Rows are points. Two turns around zero, p and q, are shown by what they do to some points. Where does a point land after both, in the order given? Backwards means that the second turn is done in reverse. Each puzzle has new turns, and all numbers are rounded.

Turn p:
[-2.0 -0.1  2.5] -> [ 1.2  1.4 -2.6]
[0.0 1.5 2.1] -> [ 0.0 -0.9 -2.4]
[ 2.7  1.0 -5.5] -> [-3.6 -1.7  4.8]
[-2.8 -0.3  3.0] -> [ 1.6  2.1 -3.2]
[ 4.4 -1.4 -2.3] -> [ 0.5 -3.1  4.1]
[-2.2 -0.6  0.1] -> [ 0.2  2.2 -0.6]
Turn q:
[-0.5  0.0  0.6] -> [-0.8  0.0 -0.1]
[-4.9  3.7 -0.6] -> [-3.1 -5.1  1.4]
[ 5.3 -1.2  0.3] -> [ 3.7  3.0 -2.6]
[-1.9 -0.7 -2.1] -> [ 0.0 -0.8  2.8]
[ 2.0 -1.8  1.8] -> [ 0.2  2.9 -1.4]
Where do these land?
q, then p: [-1.9  2.5  3.3] -> [-0.6  4.3  1.4]
q, then p: [-2.6 -3.2 -4.0] -> [ 3.1 -1.9 -4.5]
q, then p backwards: [-2.5 -1.7 -0.6] -> [ 0.3 -0.3 -3.1]
p, then q: [-0.4  1.5 -0.4] -> [-0.7 -0.7  1.3]
p, then q: [ 3.9 -0.6  2.8] -> [2.2 4.2 0.7]
q, then p backwards: [ 3.5  1.5 -1.1] -> [ 0.3 -1.5  3.7]

Turn p:
[ 3.3 -1.2 -3.0 -0.1  0.9  0.1] -> [ 0.9 -0.8  1.0 -2.9 -2.5  2.2]
[ 0.0  1.6  3.5  2.7  1.3 -0.8] -> [-1.9  0.8  1.1 -0.8  4.1 -1.1]
[ 1.1 -2.7 -1.2 -3.6 -0.1 -1.5] -> [-0.9  1.4 -0.9  0.6 -3.7  2.7]
[ 2.2  1.9 -0.2  0.8  0.5  1.0] -> [ 0.6 -1.0 -0.6 -2.7  1.2  0.3]
[-1.6  0.0 -2.4  3.2 -0.2 -1.0] -> [ 0.6 -1.0  2.9 -0.4 -1.0 -2.9]
[-2.8 -0.7 -2.2 -6.9  0.1 -0.8] -> [-1.8 -1.1 -4.2  3.8 -5.0  1.1]
[-5.8 -0.7  4.9  3.7  0.7  3.9] -> [ 0.8 -1.2  2.6  5.9  6.5 -1.6]
[ 3.5  1.8  0.6  0.2 -3.3 -1.0] -> [ 1.6  3.0 -1.9 -3.4  0.3 -0.7]
Turn q:
[ 0.1 -0.8 -6.1  1.2 -4.0  1.1] -> [-6.0  3.6  1.4  0.7  1.0 -1.9]
[ 1.5  0.3  0.1 -1.7  1.8 -3.3] -> [ 2.8  2.5 -1.1  0.1 -0.7  1.9]
[-0.3  2.2 -1.7 -1.6  0.6 -2.9] -> [ 0.3  2.7 -2.3  0.6 -2.3  0.9]
[-2.1 -0.5  5.5  2.5  2.9  4.4] -> [ 1.3 -7.9  1.4 -1.0  0.4  0.9]
[-1.7  1.4 -2.2 -2.5  1.3 -1.5] -> [-0.3  1.6 -1.9  2.7 -2.3  1.1]
[ 0.2  2.4  0.2  0.1 -2.3 -2.2] -> [ 0.0  1.7 -2.3 -1.9 -1.1 -1.7]
[ 1.6 -1.2  4.2  4.6  2.6  5.2] -> [ 0.7 -6.2  4.9 -3.3  1.1  1.2]
[ 1.5  0.2 -0.9 -3.5 -2.2 -0.3] -> [ 1.2  2.8  0.2  1.8 -0.3 -2.8]
[-0.8 -3.9  0.9  0.9 -0.7 -0.5] -> [-0.1 -0.7 -0.3  0.3  4.2  0.6]
Where do these land?
q, then p: [-1.2  6.0  2.9  1.2  2.3  3.6] -> [ 3.6  5.8  0.0  2.7 -3.1  1.4]
q, then p: [ 2.0  1.9  1.5  3.3 -2.2 -1.1] -> [-1.9  0.5 -3.8  1.0 -2.6  1.2]
q, then p backwards: [-2.7  3.3  3.6  1.5 -3.3 -0.2] -> [ 0.0  5.9 -2.9 -1.1 -0.1 -0.4]
q, then p: [ 0.1 -2.9 -3.6 -1.5 -0.1  1.5] -> [-1.2 -1.1  1.8  0.4  3.9 -2.3]
q, then p: [ 2.2 -2.3 -1.8 -3.9  0.5 -0.5] -> [-0.5 -0.3  0.5 -3.5  3.8 -1.5]
p, then q: [ 1.6 -3.5 -0.1  0.2  1.8  1.6] -> [ 0.7 -3.2  2.6 -0.2  0.3 -1.8]
q, then p: [-3.4  1.0  1.9 -1.6  1.5 -1.5] -> [ 3.0 -0.7  2.3 -1.4 -2.5  0.4]
q, then p: [ 1.5 -3.5 -4.4  0.7 -0.5 -3.3] -> [-1.4 -5.0 -2.0 -0.4  3.3 -1.8]

Turn p:
[ 0.3 -3.4  1.1  1.6  0.8 -1.3 -0.1  2.1 -2.7] -> [-1.5  1.0  1.6 -2.1  0.8  4.0 -1.5 -0.1 -0.6]
[-1.7 -1.6 -0.7 -0.6 -0.5 -2.5  2.2 -1.6 -3.4] -> [-0.1 -0.6  1.7  0.9 -1.1  1.2 -4.7 -1.8 -0.2]
[ 0.1 -1.4 -0.1  1.6 -3.1 -1.2 -0.5  0.7 -2.9] -> [-1.7 -1.7  1.9  0.8  0.2  3.1 -0.2 -2.2 -0.6]
[-3.4  0.1 -4.1 -4.1  0.2 -0.5 -2.0  4.5 -4.9] -> [ 2.5  3.9 -2.6  2.1  1.0  3.4 -1.6 -6.1 -3.0]
[-0.2 -1.2 -2.6 -0.6  0.8  2.7 -1.9 -2.8  6.9] -> [ 5.2  0.2 -0.3  1.8 -1.0 -1.7  3.6  4.4  3.0]
[ 3.2 -1.9 -1.8  1.6 -0.2 -3.3  3.6  1.4 -1.6] -> [-0.2 -2.2  1.1 -4.5 -1.5  2.2 -2.1 -2.6  1.9]
[-2.5  2.1  2.7 -1.0  0.6  2.9  0.9  0.0  5.1] -> [-0.6  3.4  0.1  1.3 -1.4 -4.8  2.9  2.6  0.6]
[ 4.1 -0.2  2.1 -1.4  2.5 -0.2 -3.1 -3.4  3.3] -> [ 1.5 -2.6 -2.6 -1.4 -0.4 -0.9  0.9  6.3 -1.4]
[ 1.1  2.2  2.9  0.9 -3.6 -2.5  1.0  1.6 -2.1] -> [-5.1 -2.1  0.1 -0.4 -1.6  0.2  0.4 -2.6 -1.6]
[-0.8  4.7  1.4  2.6  3.5  2.2 -2.3 -3.0  5.1] -> [-1.0  0.4 -3.5  1.8  2.5 -4.7  2.3  5.2  3.4]
[-0.2  0.4 -0.9 -0.6 -1.1  3.6  2.1  0.6 -2.7] -> [ 1.0  0.4  2.5 -0.2  2.3 -1.8  0.0 -3.1 -1.5]
Turn q:
[-3.5  1.9 -1.2 -0.9  3.3 -3.2  2.5 -6.1  4.3] -> [-1.8 -3.1 -3.2 -1.4  0.4 -5.7 -0.4 -2.5  6.1]
[ 0.1  3.2 -1.7 -0.6  3.0 -0.7  2.8  1.8  0.8] -> [ 0.9  0.2 -1.1 -0.1  1.1  1.2 -2.2  1.9  4.6]
[-3.3 -0.4 -0.9  4.5 -0.6  1.3  4.3 -0.2  0.0] -> [-5.0  2.2 -0.1  2.0  0.0 -1.4  1.8  2.9  2.3]
[ 5.0 -3.2 -1.0 -1.3 -3.7  1.7 -4.2  0.6  1.3] -> [ 1.8 -0.3  2.9 -1.9 -5.1  1.5 -1.3 -1.4 -5.2]
[-0.3  2.4  2.1 -3.5 -2.7 -3.2  2.0  2.3  3.7] -> [ 0.1 -0.3 -6.5  0.3 -1.7  3.0 -1.8 -2.2  0.8]
[ 2.8  1.3 -2.1  3.2 -1.4  0.6 -4.4 -0.9 -4.1] -> [-0.4  1.5  4.2 -4.4  2.4  0.0 -0.9  1.4 -4.0]
[ 0.3 -2.6  3.7  4.7  1.3  1.8  1.8 -2.4 -0.3] -> [-1.2 -0.1  0.8 -0.1 -0.8 -1.9  6.6  2.7  0.1]
[ 0.0  0.2  2.2 -3.3  2.2 -0.8 -4.2  2.6 -4.1] -> [ 5.2 -0.1  0.7  1.3  4.4  1.8 -0.3 -1.7 -2.7]
[ 1.5 -3.6  1.7 -2.1 -0.7  1.6  1.6 -0.7 -1.5] -> [ 0.0 -2.3  2.0  2.0 -1.6  2.2  2.8 -1.3 -0.8]
[ 1.2 -2.3  0.5 -2.5  0.7 -3.5 -2.0 -0.1 -1.3] -> [ 2.6  0.3  0.9 -0.8  0.6  0.9  0.8 -4.6 -0.4]
[-2.3  0.4 -2.9  0.8  0.6  0.8 -1.3  0.7  2.2] -> [-0.1  1.6  0.1  1.0 -0.7 -3.0 -3.0  0.8  0.5]
[-1.7  2.8 -0.3  0.9 -1.8  3.7  1.2  2.3 -1.1] -> [-2.2  0.2 -0.7  2.2  1.2  1.4 -1.9  4.2 -1.4]
Where do these land?
q, then p: [ 2.7  2.1 -1.6 -0.2 -1.6  0.3 -1.7 -1.1 -3.5] -> [ 0.6  2.5  0.0  0.2  1.5  0.0 -1.2  1.6 -4.5]
q, then p backwards: [ 0.4 -3.0  0.0 -3.1  1.0 -1.2  5.0 -2.7  0.6] -> [-0.1  1.2 -2.9  3.5 -4.8 -2.3  0.9  0.3  1.5]
p, then q: [-4.6  3.0  4.4  1.8 -4.7  0.9  0.5  2.3 -0.4] -> [-5.2  1.3 -3.9  1.1  4.1 -3.2  2.6  0.8  1.2]
q, then p: [-2.4  1.3  0.2  3.8  0.2 -0.6 -2.7  0.5 -5.2] -> [-2.1  3.1 -3.8 -2.0  2.3 -1.9 -4.0 -0.1 -0.6]
p, then q backwards: [ 1.3 -4.0 -3.4 -0.8  0.4 -1.5  3.1 -0.5  3.2] -> [ 5.2 -0.9 -1.7 -0.9  3.5 -0.5  0.0  0.9  2.9]
p, then q backwards: [ 1.2 -0.6 -0.3  1.9  1.1  5.1 -2.4 -1.2 -4.2] -> [-1.4  2.3  1.1 -0.6  1.6  0.4 -2.4 -0.4 -6.3]
p, then q: [ 2.6 -3.2  0.8 -4.5  3.0 -1.8  2.9  1.0  2.5] -> [ 0.6 -1.8 -0.5 -0.9 -0.3  5.3 -3.8 -2.3 -3.7]
p, then q: [ 0.4 -3.0 -1.5 -3.6  1.6 -1.9 -1.4 -1.4  2.5] -> [ 0.2  0.9  1.7 -1.6 -2.3  3.8 -2.1  1.5 -2.8]
p, then q: [ 0.8 -0.4  3.1  1.6  0.2 -3.8  3.4  0.7  3.9] -> [-1.8  0.5 -4.4  3.0 -1.7  0.7 -2.9 -2.6 -2.2]
q, then p backwards: [-2.5  5.6 -1.1  1.8  0.8  1.8 -1.7  1.2 -0.3] -> [-0.1  0.8  2.1  0.4  5.6  0.9 -1.1 -3.2 -1.3]
q, then p backwards: [-1.7  3.1  0.4  2.1 -2.9  1.8 -2.7  4.5 -0.8] -> [-1.8 -0.9  3.4 -2.9  4.2  0.2 -3.3 -0.3 -2.1]
p, then q backwards: [ 1.9 -0.9 -0.9 -0.7  0.6  1.0 -2.3 -3.1  1.7] -> [ 0.8  1.5  2.4 -0.6  2.6  2.9 -0.5  0.4  0.3]

Turn p:
[ 1.4  1.5 -3.0  0.8  1.8  0.1  2.4 -4.0 -1.9 -2.2  5.0] -> [-3.5 -3.5 -3.2  2.9  1.7 -1.0 -3.0  1.9  0.6  1.5 -3.2]
[-0.3 -0.7  1.7  1.5  2.5  7.6 -1.8  1.8 -2.0  1.6  1.8] -> [-5.3  3.0  2.4  0.4 -2.6 -0.8 -0.6 -3.2  1.1  4.7  1.4]
[-1.1 -1.1 -2.5 -2.7  2.6 -0.2 -2.5 -3.1  1.7  3.1 -2.5] -> [-0.5  1.6  1.2 -4.2  2.0 -4.6  1.1  0.4  0.0 -1.8 -2.4]
[ 0.4 -1.4 -1.4 -2.3  1.0 -1.8  1.7 -1.4  1.4 -2.7  8.2] -> [-1.0 -5.3 -4.4  3.4 -0.3 -4.3 -3.8 -0.9 -0.8 -0.7  0.3]
[ 2.7  0.8 -1.0  0.6  0.3 -1.2 -2.7 -0.4  2.3  2.5 -0.8] -> [ 0.9  3.0 -0.5 -1.5  2.8 -0.7 -1.6 -0.3  1.8 -1.8  0.3]
[ 2.4 -0.5  1.5  0.5  1.2  3.9  2.8  1.8  0.5  0.8 -1.9] -> [-2.1  1.0  1.7 -2.7 -1.8  3.1 -2.5 -1.2 -1.3  1.4  0.9]
[ 1.6 -2.1  2.6  2.6  1.7 -0.2  0.5 -0.4 -0.1  2.4 -1.2] -> [ 0.5  0.0  0.4 -2.8  0.4  2.0 -0.4 -3.4  2.2  1.2 -0.8]
[ 2.6  1.7  5.0  1.5 -3.1  0.5  1.2  1.0  2.7 -2.9 -1.6] -> [ 2.1  0.2  0.3  0.0 -3.9  4.9 -2.3  1.3  2.5 -1.8  2.7]
[-10.9   1.7  -2.9  -2.8  -4.6  -2.9  -2.0  -0.6  -2.6   0.3  -0.4] -> [ 1.4 -0.7 -1.5  2.7 -0.2 -4.3 11.1  4.2 -2.7 -0.7  0.4]
[-1.0  0.0  1.9 -2.8  1.2 -1.5 -1.9  1.0 -4.6 -1.6 -0.5] -> [ 0.6 -0.1  2.9  3.7 -1.3 -0.4  2.2 -2.1 -1.1 -1.4 -2.9]
[ 1.1 -1.4 -0.4  1.7  1.3 -1.6 -0.3  2.0  1.0 -2.7 -2.1] -> [ 2.6 -1.4  3.2  0.0  1.7  1.1 -1.6  0.1  0.2  0.3  1.1]
[ 0.7  4.1  3.0  0.7  3.0 -2.0  0.0  0.9  2.3  0.0 -1.3] -> [-1.6 -0.7  1.9 -0.4  1.3  2.7 -0.2 -0.7  2.6 -4.7  1.5]
[-1.5 -0.9 -2.1  1.8 -7.5  0.1  2.6 -0.7 -1.6 -2.2 -1.9] -> [ 4.1  0.1 -2.7  0.6 -1.9  2.6  2.2  5.2 -2.1  3.8 -0.1]
[ 1.9 -1.6 -2.5 -1.1 -1.4 -0.8  0.2  2.0  1.0  3.7 -0.8] -> [ 1.7  2.8 -1.7 -2.3  2.1 -0.4 -0.8 -1.3 -3.1 -0.1  0.7]
Turn q:
[-2.5 -1.8 -4.3  1.7 -1.9 -0.1  0.1  4.2 -0.7  3.7  2.0] -> [ 1.7  2.6  6.2  1.5 -2.2  0.4  0.2 -3.2  1.1 -0.7 -1.6]
[-0.8  0.9  1.7  3.7  1.3  0.4 -0.8  1.8  1.2  2.0  1.5] -> [ 1.0  1.4  1.8 -3.4 -0.8  1.8  1.6  0.7 -0.5 -2.6 -0.4]
[ 2.3 -0.4  1.1  1.1  0.6  3.0 -2.8 -3.8 -0.5  1.5 -5.2] -> [-1.1  2.2 -2.5  0.6  5.2 -2.4  3.7  0.9 -1.4 -1.0  2.6]
[-2.0 -0.4  1.1 -1.8  3.8  4.5 -2.7 -1.1  1.3 -0.7 -3.6] -> [ 1.4 -0.4  0.2 -0.8  5.7 -2.7 -1.7  2.9 -0.5 -2.1  2.9]
[ 1.1 -2.4 -0.6 -0.3  0.3  1.9 -2.5  2.8  0.9  2.4  3.0] -> [-1.3  3.3  3.5 -0.4  0.4  2.2 -2.3 -1.0 -1.5 -1.0  0.9]
[ 0.9 -0.6  2.8 -1.3 -4.3 -1.5  4.2  0.7  0.4 -2.8 -0.1] -> [-3.2 -2.4 -1.7  1.3 -1.8  2.3  0.2  1.3  4.4  2.3 -1.3]
[-0.7  1.6  1.1 -1.3 -4.8 -1.0  2.2 -2.0 -1.7 -6.4  0.9] -> [ 0.2 -4.5 -3.9  2.6 -3.1  1.9 -0.1  0.3  3.6  2.9  2.5]
[-0.9  0.6 -2.5  1.0  1.1  3.7  1.9 -0.1  1.3  4.9  1.7] -> [ 1.0  2.2  1.8  2.0  0.3  0.0 -0.4 -1.0 -0.7 -5.9 -2.3]
[ 2.3  2.2  2.2 -5.6 -1.6 -3.8  3.3 -0.2 -2.1 -4.1  0.1] -> [-1.8 -3.7 -5.5  0.3 -0.8  0.9 -3.2 -0.9  2.4  5.0 -2.2]
[-0.8 -0.2  0.3  0.2  3.6 -1.6 -2.5 -0.5  2.5  2.7 -5.5] -> [-0.4  1.3  0.9 -3.6  3.2 -5.9  1.6  1.5 -1.2 -0.3 -0.7]
[ 3.2  3.4 -2.0 -0.1 -1.8 -4.3  1.1  1.0  0.5 -5.2  1.1] -> [ 1.1  0.6 -4.2  0.1 -5.7  0.2 -1.2  1.1  0.8  4.8 -0.6]
[-1.1  0.0 -1.6  3.3  1.8  1.1 -0.2  2.2 -4.5  2.2  2.4] -> [ 4.3  0.9  2.8  0.1  0.5  3.2  1.6 -2.7 -2.1 -0.7 -1.4]
[-2.4 -0.2  0.0  1.4  1.3  0.4 -4.5 -2.6  0.9  4.8  0.9] -> [-0.5  0.7  2.2 -2.5  0.8 -2.3  1.5 -2.9 -3.1 -4.2  2.5]
[ 1.6 -2.8  0.6 -1.9  0.6 -2.8  3.2 -2.4  0.4 -5.1  0.7] -> [-2.5 -4.3 -1.8  2.3 -1.7  0.3 -1.3  3.3 -1.6  3.7 -0.8]
Where do these land?
q, then p backwards: [-1.2 -1.1  0.4  3.2  4.0  0.7  4.1 -0.8  1.4 -1.6 -3.4] -> [-2.9  1.3 -3.6 -1.1 -1.3 -2.8  0.1 -3.5 -0.8 -3.1 -2.6]
p, then q: [-4.0  4.3  3.5  0.9  0.6 -4.3 -3.2  3.2  1.3 -0.7 -0.7] -> [-0.3 -2.9 -1.2  1.0 -3.6  4.6 -0.5  6.4 -0.7 -1.5 -1.0]
p, then q: [ 2.7 -0.4  2.0 -1.5 -0.8 -2.4  1.3  1.5  1.2  0.2 -1.0] -> [ 0.2  0.8 -2.5  2.0  0.8  1.2 -0.8  0.7 -1.1  1.3  3.1]
p, then q: [-0.8 -0.2  0.1  1.1 -3.9 -1.0  3.1 -1.9 -3.7  2.2 -2.5] -> [ 1.3  2.6 -0.9  4.5  3.1 -0.7  0.0 -0.1  2.4 -0.9 -3.2]
p, then q: [-1.7 -1.1  2.7 -0.3  0.7  4.1 -0.2  0.3  2.8  0.6  2.7] -> [-2.5 -2.1  1.3  0.2 -3.9 -0.7 -0.8 -3.1  1.0 -1.3  1.8]
p, then q: [-3.9  1.8  3.5  1.6 -1.9 -1.8  1.8  2.1 -1.3 -0.8 -3.1] -> [-1.1 -0.5 -0.4  4.0  0.7  4.7 -0.3  2.6  2.1 -2.3 -1.7]
p, then q backwards: [ 4.2 -1.8  0.2  3.3 -0.5  3.2 -0.4 -1.7 -0.8 -0.1  4.0] -> [ 2.7  1.4 -1.1 -5.5 -2.4 -1.5  0.5  2.6 -0.6 -2.5  0.1]
p, then q backwards: [ 4.0  4.6  0.9 -4.2 -2.0 -2.2 -2.3  3.2  1.1  4.6  1.1] -> [ 3.5  3.5 -1.7  0.2 -0.4  6.0 -2.1 -2.1  1.4  5.0  2.1]
p, then q: [ 1.0 -2.4  2.6  0.7  1.4 -0.7 -0.9 -2.2  1.9  2.6  0.4] -> [-2.8 -0.5 -1.8  0.9 -0.8 -3.7 -2.0  0.5 -0.7 -0.2  1.2]
q, then p: [ 2.5  2.9 -5.1 -2.3  1.6  1.5 -2.5 -1.7 -3.6 -2.0  4.0] -> [-0.6  4.5 -2.2  3.6  3.2 -0.6 -1.8  1.1  3.1  3.4 -4.4]
q, then p: [-2.7 -2.9 -4.5 -0.8 -1.9  3.4 -1.1 -4.6  3.8 -3.6 -0.9] -> [ 3.3 -3.2 -2.7  5.1  2.5  1.2  0.0 -3.0  3.2  2.4  4.0]
q, then p: [ 0.0 -0.3 -5.2 -0.7 -0.7  3.7 -1.5  3.9 -3.6  0.5 -2.5] -> [-2.9  1.4 -0.6 -0.7  2.7  3.2 -3.0 -1.2  5.8 -2.3 -0.6]
p, then q: [-2.6 -3.4 -2.6  1.1  2.9 -1.9  2.0 -0.3  2.9 -1.3  1.5] -> [-3.4 -1.6  3.5 -0.1  1.0 -0.1 -1.5 -0.8 -4.1  2.4 -1.5]
p, then q: [ 2.5 -0.1  1.4 -2.0  0.4 -2.2 -0.1 -1.0 -3.4 -0.7  0.2] -> [ 0.7  0.8 -1.6  1.0  1.7 -1.4  3.5  2.0  0.3  1.2  1.8]
